Each row of a before or after table is a point. The points were changed in one or more steps. Then noise was added and the rows were shuffled. The steps act on columns, c1 being the first. Write out the steps. A step turns or swaps two columns, mirrors them in a line or flattens them onto one, adds a multiple of one to another, or multiplies or shifts one. Angles are multiples of 10 degrees, from the lower column toward the higher: turns from -170 to 170, lines from 10 to 170 but not 90. Use the fewest steps. Two steps may share a column if one is a turn and the other turns, adds or multiplies; they go together, in the order done. Otherwise the lowest column goes first.

Before, 14 rows:
[[ -5 -22]
 [-85 -32]
 [-54 -34]
 [  0  -8]
 [ 34  55]
 [ 12  29]
 [-72 -19]
 [-16 -17]
 [-30  54]
 [-35  84]
 [-51  79]
 [ 21  34]
 [ 23  25]
 [ 45  31]]
After:
[[ 55  33]
 [-20 -19]
 [ 85 -37]
 [-32 -56]
 [ 31  13]
 [-10  -2]
 [-23  -8]
 [-20 -74]
 [ 81 -51]
 [ 33  21]
 [ 29  45]
 [ 29  22]
 [ 53 -31]
 [-37 -86]]
Steps: swap c1 and c2

Before, 10 rows:
[[   2  -57   21   44    5    7]
 [ -11   -2   74  -16   20   47]
 [ -36  -27   40   46  -19  -39]
 [ -36  -30   55  -24    9  -21]
 [  63   16  -76  -60   60   81]
 [  26   -6   49   -6  -21  -26]
 [  10   55 -116  -13   48   75]
 [   8   14   58   -9  -22   14]
 [  -4  -10   55  -33   26  -24]
 [   6   -6  -60  -62   -9   72]]
After (10 x 6):
[[  10   15   55  -36  -24  -25]
 [  -4  -19 -117  -11  -50   71]
 [  13  -55   83  -16  -13   45]
 [  38   13   36   47   23  -35]
 [ -31   21   48   -4   14  -22]
 [ -55  -65  -75  -61  -66   85]
 [  -9   -2   58   -8   19   20]
 [  -1  -81  -62  -67   11   67]
 [  35   -7   56  -24    1  -22]
 [  -3  -67   22   44   -3    4]]
Steps: turn c1 and c5 by -170 degrees; add -1 times c6 to c2

Before:
[[  38  -30   82   24    0   38   43   45  -33  -31  -62]
 [   1    7   13  -15   -8  -28   13  -16  -14  -38   27]
 [  34  -49   18   16  -35   35  -30  -79  -18  -32   36]
 [ -22  -22   19  -84  -26   -6  -13   33   -7   14   28]
 [  35   -2    1   19  -41    1  -23   13   20  -13 -121]
 [  -7  -13   40   21  -50    7  -15   26  -47    1    7]
 [  31  -23  -11   66  -34   79    4    5  -37   45   -8]
 [   3   -4   -4   -6  -28   -1    9   70  -10  -69  -52]
 [ -41  -16  -37  -13   15   -7  -57  -25  -29   29  -21]]
After, 9 rows:
[[  -3  -23   -3   67  -35   81    3    3  -90  -45    8]
 [  -5   -4   59   -7  -29   -1    9   16  -25   45  -75]
 [  33    0   14   18  -42    1  -24    1   52  -29 -118]
 [ -25  -13   44   21  -51    6  -16   -7 -117    2    5]
 [ -57  -21   37  -84  -27   -7  -14    0  -18   -5   30]
 [  11    7   -8  -15   -6  -29   15   -8  -35   45   14]
 [ -37  -50  -59   13  -34   34  -27  -22  -44   41   21]
 [ -65  -15  -39  -11   16   -5  -59    9  -74  -35   -8]
 [  -5  -30   79   22   -1   38   42  -19  -82    8  -71]]
Steps: add 1.5 times c2 to c1; turn c3 and c8 by -60 degrees; multiply c8 by 0.4; multiply c9 by 2.5; mirror c10 and c11 in the line at 80 degrees

Before (12 x 18):
[[ 56 -11  52  19  38  95 -11 -52 -19   7   8  60 -13   2  26 -50  32  -2]
 [ 49  -3  33 -18 -21 -30  -9 -23  -7  67  -3  54  36  46  17 -20  40 -41]
 [ 82 -42 -62  58 -41   0  75 -78 -43   8   9 -40 -46 -93 -17  58   2  77]
 [-80  28  45 -38 -18 -32 -95  14  25  69 -39  17  50  -3  -6 -36   8 -22]
 [  2  -4  10 -60  14  -3 -60 -11   2  24 -20  26  -7  33  29 -12  86  20]
 [-31  53   9  11   5  20   9 -57  33  90   6  14  -9  61  10 -10  54 -18]
 [ 39 -14  23 -36  51  89 -24 -37 -14  23  13  69  75  61 -38 -29  41  31]
 [  2  38 -12 -52  -7 -66 -17  47  81  16  -5 -35  30 -14  38   0 -13 -11]
 [ 54 -38 -77  60  10 -49  69 -81 -16  49  23  24 -56 -73  49  49 -43 107]
 [ 14  16  36 -25 -17  25   1  14  50  96 -58  19  55  12  31 -66  78  27]
 [-12  -3 -50  -6 -95 -59  14 -52  43 -11  -7  16 -37 -13  26  10 -50  56]
 [ 55  45  -9 -40   3  96  -6 -34 -42  87 -18  63  14  30  40   2  30 -10]]
After (12 x 18):
[[-31  54  -4  12   6  24  11 -59  36  88   6  15 -10  66  10 -14  53 -20]
 [  5  -9  58 -21  16  -6 -63  -9   5  22 -15  23 -12  32  31 -14  81  18]
 [-77  28  54  20 -20 -32 -91  14  30  67 -39  16  51  -5 -14 -36  11 -21]
 [  2  38  39 -33  -5 -66 -20  44  75  16  -3 -32  36  -9  36  -3 -12  -8]
 [ 54 -34 -93 -40  12 -48  66 -82 -21  53  25  27 -52 -74  54  49 -45 110]
 [ 52  -6  33  22 -25 -27 -12 -21  -7  69  -6  57  35  45  12 -19  34 -44]
 [-11  -5 -20 -44 -99 -63  10 -49  45 -14  -7  14 -36 -15  22  10 -50  57]
 [ 54 -12  12  58  36  93  -7 -53 -20   8   6  59 -13   0  28 -51  34  -3]
 [ 82 -46 -82 -25 -42   0  76 -75 -49   6  12 -35 -49 -93 -20  58   2  79]
 [ 37 -13  45   5  50  94 -27 -32 -15  19  12  69  76  66 -36 -28  41  31]
 [ 12  17  38  19 -18  24   1  13  55  96 -56  22  54  12  35 -67  79  27]
 [ 53  47  31 -29  -2  95  -9 -27 -46  87 -21  65  12  31  43  -1  29 -12]]
Steps: turn c3 and c4 by 60 degrees

Before:
[[ -42   39   17  -19    7  -45   16   23    0  -45   17  -17  -59   59
   -26   24   -2   42   40   22  -14  -45   34    9   47   42   74  -11
    10   23   70  -11]
 [  61   16   24   15   26   37   88 -121   20   12  -64  -52   -4  -84
    17  -10  -14   32  -30    7   41    7  -52  -43   17   21   28  -12
   -39    4  -26  -61]
 [ -13   36   -2  -31  -15  -33  -28    5  -50   14   47   28  -12   19
    -7   72   24   26    5   43  -63   23   29   -5    2   13    5   12
   -25   41   78   31]
 [  39  -39   38  -14    6  -40   41  -59   17  -17  -66  -58  -15  -65
    31  -41   23   65  -19  -35   29   73    0  -19  -16   27   40  -27
   -63  -22  -33  -34]
 [ -48   41  -55  -30    1  -52  -40   45  -19   25   46   41    2   12
   -64   43   21   -4   -8  -23  -22  -69   -2   18  -11   -2  -15   10
   -28   -1   26    9]
 [ -19   74    5  -26   33  -26    2  -52   26   69   62   -7   38   15
    -9    9   64  -12  -21    2  -25  -18   94    4   18  -28  -47   61
    37  -21   17    4]
 [  51  -36    1   -6   39    7  -29  -40   58  -33   -2  -49  -27  -39
     8  -22    3   26  -53   12   46   52  -57  -19  -20  -19   -5  -27
   -12   33  -15  -16]
 [ -17   55   14  -55   13  -54    2  -42    4   13   -9   -8   26   26
   -52    2  -17  -55   37   11  -71  -39   47  -11  -25  -44  -83   37
    22   10   16   15]
 [ -20   32  -28 -102   21  -50  -36   13  -29   12   56  -13  -36   -3
   -14   82   -7   -8   47   -9  -31  -52   53  -15   -7   38  -10   35
    49   14   26   15]
 [  85  -33  -30  -29   57   18   23   -7    5  -18  -11  -16   12   -7
    13   -4   -6  -15  -30   10   -6   42  -26  -27  -12  -26   39  -37
   -27  -58  -35   -3]
 [   2   49    3   18   61  -39   18  -38  -33   79  -23    4   42  -26
   -72   12   77  -68    5   26   23    1   69   -1  -33  -17  -60   31
    74   10   19   11]
 [  93  -30   27  -40   50   20  -31  -14   40   13  -72    9  -41  -81
    12  -50  -34   54  -42    7   15   32  -24  -14   24   -3   49  -27
   -50  -18    4  -22]
 [ 114  -34   21  -28  -12   -5  -25  -81    2  -27  -19    8    6  -41
   -12  -16   10   -6  -67  -34   69   26  -16  -34  -11  -39   38  -23
   -25  -32   18   -6]]
After, 13 rows:
[[  87   82    8  -26   31  -24   -1   -4   25   71   85   -8   37   12
    -6    5   58   -7  -16    3  -13  -21   52    5   19  -28  -51   60
    36  -34   14    3]
 [  24  -34   24  -29   -7  -66  -23  -39    3  -32   19    9    4  -42
   -16   -8   16   -7  -66  -35   76   27 -111  -35   -9  -42   35  -22
   -25   -4   14  -11]
 [ -30   18   21   19   30 -112   87  -93   22   17   -8  -51   -1  -81
    14   -4  -21   33  -34    6   41   14  -79  -50   25   17   32  -13
   -47   19  -26  -63]
 [  36   50   10  -60    8  -58    3   25   -2   18   24   -7   33   24
   -51    1  -13  -56   33    8  -75  -32   35   -9  -24  -43  -86   36
    21  -13   24    7]
 [  46   29  -22 -101   28   12  -33   46  -26   15   50   -7  -34   -2
    -4   86   -7  -13   49   -3  -37  -48   37  -12  -14   38   -9   37
    52    4   32   11]
 [  13   38   14  -14    3    5   16   53   -1  -50   13  -13  -54   58
   -23   24   -3   39   41   17  -22  -46   56   10   49   44   72   -6
    16   10   77  -11]
 [   9  -31   25  -44   48  -41  -31  -29   40   16  -58   14  -41  -84
     6  -49  -38   56  -48   12   25   38  -95  -19   24    1   47  -29
   -48  -10    5  -24]
 [ -16   36  -55  -31   -1   31  -39   69  -20   27   31   37    7   12
   -60   46   25   -2   -3  -30  -18  -71   42   22  -14   -4  -14    5
   -29   -6   23   18]
 [  19  -39   36   -7    7 -105   43    5   16  -13  -21  -55  -13  -68
    29  -39   23   62  -17  -32   34   78  -33  -20  -19   27   40  -24
   -61   -1  -41  -39]
 [  67   55    6   18   58  -60   15   13  -31   80    4    2   40  -20
   -68   21   79  -67    2   25   19   -2   24    7  -37  -20  -59   27
    72   16   18    9]
 [  28   37   -2  -29  -14   16  -33   37  -54   19   51   32   -9   22
   -11   67   28   28   11   38  -67   22   22   -4    0   11    3   12
   -26   14   73   25]
 [  12  -28  -26  -23   64   -7   22  -10    6  -21   -1  -22    8  -10
    11    3   -5  -15  -28   13   12   45  -96  -32  -10  -24   37  -37
   -27  -54  -37    4]
 [ -34  -42    1    5   42  -25  -29  -30   59  -29   16  -48  -34  -38
     7  -19    1   24  -55   14   23   55  -62  -18  -15  -27   -5  -32
   -14   45  -18  -17]]
Steps: turn c1 and c23 by -70 degrees; turn c6 and c8 by -60 degrees; turn c6 and c11 by -30 degrees; turn c21 and c30 by 20 degrees

Before (8 x 64):
[[  -9  -23  -16  -18    4  -12   -9  -11   13   12  -10  -10   -5   29
    19   22  -67   13   82   -8  -14  -52  -31   21  -38  -61  -19    4
   -21    5   74   -6   23   27    7   20  -45  -21  -23  -20    5  -44
     0   29   -1   22   12  -43   -1  -16  -56  -18    9    9  -35   27
    30  -16    1   -3  -49  -42    4    3]
 [ -10  -10   17    0    0   -4    3  -19   -1   26   11  -12  -40   -8
     0  -19   12  -22   -8   26   -7   24   11   25    1    4   26   27
     1    6   28  -20  -65  -16   33   30  -41  -31   22    8   24  -48
    18   -7    9  -39   34   28    6   -1   26  -13  -17   19   27  -22
    57    9   -7  -19   16  -28  -32    8]
 [ -39   15   20   25    6    4    0  -13    3    2    0  -14   -1   39
    17  -20  -35    0  -24  -30  -14   31    4    0    3   13    9   42
   -13   -1    7   51   34   30   20    7   44   -8  -22  -36   21  -48
    51   19    8   34  -73   -9   21   12  -11   34   22   16   16  -31
    19   34  -43  -19   21   61  -21    3]
 [ -10   -9 -113  -11   16    4   -5   -8    2   16   -3   -8  -29   -7
   -48  -19    8   -2  -35   -9    6  -10   17  -23   -2   17   20   33
   -50   17   13  -22  -20   21   -5  -50    4   -4   97  -11   17   35
    -7   33   28   30   20  -54   21   -5    7  -25   -3    3  -21   24
     5   30  -51   15   17   39   -8   22]
 [   6   37    5   24   62  -25   18   32    7    7  -59  -14  -35   15
   -79    1    9  -26  -10  -42  -17   36  -13   10    2    7  -16   35
     5  -19   22  -18   34 -106   63   31    7  -10  -24  -29   26   16
     5   24   11   27   31   43   16  -10  -20  -42   -6  -29   30  -26
     8   23   14    0    2   28  -49    6]
 [ -62  -26    3   25   -1  -58    1   -6    4   17    7   -8  -36   28
     2   14   11   -8   -5  -21  -18   36   -6  -16    3  -19   14    6
    -8   -7   18  -11   25    4   14   14  -42  -36    0    9   -3   11
    15   30   13  -44   33  -54   28   27   14   18   21    4  -23   19
    -4   -6   10    1  -14  -40   -4   19]
 [  12   29    0  -21   -5  -24   20   19  -25   28    3  -47   10   12
   -10   67    0    4  -31  -35  -23   -9   10  -11  -19    8   11  -17
   -39  -66   10   14   29   21   -1   26  -15   15    3    5   33  -19
   -13   -6   17   -6   -6  -52   -6  -10   14  -24    4   16  -30  -33
    45    1    0  -13   28  -13   22   24]
 [   4  -24   23  -15    9  -20   18  -12  -31    1   12  -47   85  -10
    21  -15  -22  -15  112   -1    3   23   -4    9   10    8    1   36
   -22  -12   38   28   27   30  -13  -37  -33   25  -29  -39   17  -30
   -11    6    1   35  -32  -47   14   61   10   25   30   13   -6   -9
    18  -20   25   64  -22   18   40   19]]
After:
[[  82  -25  -16  -17    4  -11   -9  -11   13   14  -10  -10   27   30
    18   23  -67   14  -10   -8  -15  -51  -30   21  -39  -62  -18    5
   -21    4   75   -6   21   -5    7    8  -45  -21  -27  -19  -21  -44
     1   29   -2   22   12  -43    0  -17  -56  -17    8    9  -88   29
    29  -16   -1   -3   44 -107    4    2]
 [ -25   13   20   25    7    5    0  -12    2    1   -1  -13   31   39
    17  -20  -35    0  -39  -28  -13   29    5    0    3   14    9   42
   -12   -1    6   51   35   -1   20    2   44   -9    0  -37  -14  -48
    49   19    9   34  -73   -9   21   13  -10   33   22   16   40  -31
    18   36  -42  -18  -27   47  -20    4]
 [  -7   -9   16   -1    0   -4    3  -19   -2   26   12  -10  -15   -9
    -1  -18   11  -22  -10   27   -8   24   12   25    1    5   27   27
     1    5   29  -20  -64  -39   32   13  -42  -32   54    7  -17  -49
    20   -9   10  -40   34   29    6   -1   26  -13  -17   18   69  -24
    59    9   -8  -20  -22   13  -33    7]
 [  -6  -27    2   26   -1  -58    3   -6    5   18    8   -7    5   27
     3   14   10   -9  -61  -21  -17   35   -7  -16    3  -17   14    6
    -6   -7   18  -10   26  -35   15    5  -41  -36    3   10   -2   10
    15   29   14  -43   34  -54   28   27   15   18   21    5  -57   19
    -4   -6   10    1   14 -120   -4   19]
 [ -10   36    5   24   62  -25   18   32    8    6  -58  -15 -106   15
   -80   -1    8  -26    6  -43  -16   36  -12   11    3    7  -15   36
     4  -20   22  -18   33  -34   63   13    7  -10   26  -28  -23   16
     5   23   11   28   32   42   15  -10  -20  -43   -6  -29   75  -24
     7   22   14    0  -12   92  -50    7]
 [ -35  -10 -112  -10   18    4   -4   -9    1   14   -4   -9   21   -7
   -48  -19    7   -2   -8   -9    7  -10   18  -23   -4   17   21   34
   -49   16   14  -22  -19  -28   -5  -20    3   -4  107  -10  -10   34
    -7   35   29   30   20  -54   22   -4    7  -25   -3    1  -52   24
     4   30  -51   14  -20  -41   -6   21]
 [ -31   27    0  -21   -6  -24   19   18  -25   29    3  -48   21   12
    -9   68    0    4   12  -35  -25   -8    9  -12  -17    7   11  -16
   -39  -66   10   15   29   10   -1   10  -14   15  -19    5  -21  -20
   -13   -7   18   -5   -6  -52   -7  -11   13  -23    4   17  -75  -34
    45    0    1  -13  -38  -93   22   24]
 [ 112  -26   24  -15    9  -21   17  -11  -31    1   12  -46   28   -9
    22  -15  -22  -16    3   -1    2   23   -4    8   10    7    2   34
   -22  -12   38   28   27   85  -13  -15  -32   26  -67  -40  -24  -30
   -12    6    0   35  -33  -47   13   61    9   28   29   13  -14  -10
    17  -19   27   63   14  -53   39   18]]
Steps: swap c1 and c19; swap c13 and c34; multiply c36 by 0.4; add -1 times c63 to c39; turn c41 and c61 by -160 degrees; add 1.5 times c48 to c62; multiply c55 by 2.5

Before, 8 rows:
[[ -26   35   10    9   65  -24   25  -40   -2  -53   39   -2   13  -39
     8  -22   24   17   11  -16  -37   11   -8    7  -22   -8   10  -68
     3   13   30  -45   -4  -31    1  -10  -24  -41  -25   70   26  -10
    58  -24    6  -21   -2   -3  -23   13  -32   23   22   11   12  -62
     9   23    5   53   30  -46   49  -20]
 [ -68   92   -6  -40  -11   10  -24  -64  -18 -100   11  -22   15   20
    63  -10   69   49  -40  -44   -6   31  -31   46  -68   10   13   20
   -33   56   -6  -21  -16   -3  -43  -87   35    0    7   30  -30  -78
    79  -17   41  -56   11  -17  -58   31   -8  -41  -50  -64   11  -40
    32  -43  -40  -15  -27  -59  -13  -16]
 [ -31   36   46   52   53   31   29    8  -68   19  -29   70   53  -24
    20  -18    3   12   29   12  -32  -35   30   -1   22   53   58   27
   -16  -51  -56  -26  -42  -27  -41    2    1   -9   12   88   15   12
    26   -4  -19  -20  -11   58  -10   14  -33   -6   44    5  -45  -54
   -63   12  -34   34   29  -27   15   17]
 [ -71   39  -46  -17   15  -22   26  -43  -39 -121   30  -21    2    8
    45  -15   48   17  -80  -46   -5   50    8   76  -21  -24  -17   49
   -71   69    5  -72   50  -10   15  -50   37   -6    8   64  -17  -42
    48  -29   35  -80   13  -51   -4   25  -16  -48  -11  -36   15  -18
    73  -34  -36   21  -46  -32   25  -10]
 [ -56  -52    2   -3  -34   56  -16  -18   26  -17  -93  -80   92    7
   -18  -34  -40  -76  -52   42    0  -41   67  -73  -40  -51  -34   20
   -33  -41  -53   64  -56   36  -47  -54  -24   44  -71  -25   73   30
   -42  -50    3   38   84   81  -62  -62   39    4  -77   52  -50   -6
   -38  -30  -36  -28   24   69  -65  -79]
 [ -16   50   12   38   51   22   14  -83  -50  -31    9   16  -10  -21
    27  -15   22   17  -10  -55   30    9   -9  -24    6    3   32   22
    42   27  -22  -72  -27  -15    3  -12   40   26   31   51   29  -21
    70   25  -17  -45   11   35    1   62   -6  -22    7  -38   20   -8
    28  -48  -15    4    4  -36   42   -3]
 [ -41  -41    7   51  -44  -19   49   18   20   -1  -64   10  -13   15
   -41   -3  -82  -97   16   54   10  -74   10  -75    2   38   22   64
    48   -9   41   70  -46    1  -19    3  -43   49  -83  -11   22   59
   -92   33  -10   54  115   -3  -20  -26   -4   57  -75   49   -9   29
   -19    0    7  -80  100   83  -48  -67]
 [ -11  -55  -18   44  -36  -29   59   28    1   13  -91   12    4    9
    -8   10   -6  -41   -4   53   -6   21  -30  -16   -1   30   35   45
    73   -2   -1   53   25   28  -32   30  -56   37  -12  -39  -42   29
   -36   54  -19   73   71    8   -7  -29   -8   18    2    7   34   33
    22   46   -5    5   57   29  -43  -61]]
After, 8 rows:
[[ -69   38  -47  -12  -14  -24   13  -47  -39 -121   26  -21    2   11
    41  -20   45   15  -78  -45   -3   51    6   72  -16  -25  -15   52
   -72   68    4  -71   45  -11   15  -45   41   -6   12   67  -18  -41
    49  -23  -33  -81    9  -52   -4   21  -29  -45  -12  -41   19  -16
    73  -30  -33   18  -43  -34   30  -13]
 [ -59  -51    0   -3   37   58   10  -19   22  -16  -95  -83   88    5
   -13  -34  -37  -76  -52   42    2  -43  -70  -74  -38  -56  -31   20
   -34  -42  -56   61  -57   35  -50  -56  -25   42  -70  -28   73   30
   -42  -55  -29   39   89   82  -61  -62   43   11  -76   45  -47   -7
   -40  -30  -36  -30   19   69  -62  -76]
 [ -31   37   52   51  -52   29    0    7  -67   18  -29   70   49  -22
    23  -21    0    8   25    9  -30  -35  -35   -5   22   47   62   29
   -19  -49  -55  -27  -39  -27  -38    1    2  -10   16   88   15   14
    28   -9    7  -26  -14   61  -11   17  -43   -7   42    1  -50  -51
   -62   12  -33   34   30  -31   12   18]
 [ -14   52   13   35  -52   26    6  -84  -50  -31    7   20  -10  -22
    27  -19   21   13  -14  -59   30    8    2  -25   10    8   30   20
    39   31  -21  -71  -30  -18   -2  -10   36   28   36   52   31  -23
    69   36   24  -42   11   36    3   66  -17  -24    4  -32   18   -6
    29  -46  -12    3    1  -37   44    2]
 [  -7  -55  -19   43   40  -26   40   23    2   11  -92   14    1    7
    -9   14   -7  -40   -8   59   -2   22   23  -11   -5   27   27   44
    71   -5   -4   54   26   29  -29   35  -58   36   -6  -36  -46   27
   -38   50   31   77   75   15   -9  -29  -44   18   -6   17   39   31
    20   47   -6    7   55   28  -46  -64]
 [ -69   95   -4  -37   15   12  -27  -63  -18 -100   14  -29   13   22
    60  -12   73   48  -43  -44   -3   28   47   44  -64   12   10   23
   -32   55   -5  -22  -16   -4  -45  -91   37   -4    9   26  -26  -80
    82   -2  -27  -52   15  -19  -59   29   12  -39  -50  -66   10  -40
    32  -43  -41  -17  -25  -56  -13  -18]
 [ -40  -40   11   48   44  -17   39   15   19    2  -63    7  -15   15
   -41   -6  -86  -95    8   51   11  -79   -8  -76    5   39   22   62
    50   -7   42   67  -44   -2  -19    6  -40   50  -84  -13   22   58
   -92   25    4   54  116    0  -20  -24  -37   58  -73   56   -8   31
   -23   -2   12  -76  100   81  -51  -63]
 [ -28   37   13   12  -63  -22    0  -43   -4  -52   38   -6   13  -39
    11  -22   23   21   14  -15  -32   10    9    9  -23   -7   10  -67
     2   12   31  -45   -5  -34   -3   -5  -29  -42  -24   70   20  -11
    57  -28    1  -25   -1   -2  -21   14  -45   22   23    3   11  -63
     9   22    5   52   31  -41   53  -24]]
Steps: multiply c5 by -1; turn c7 and c51 by -40 degrees; turn c23 and c45 by -160 degrees; turn c44 and c54 by 10 degrees
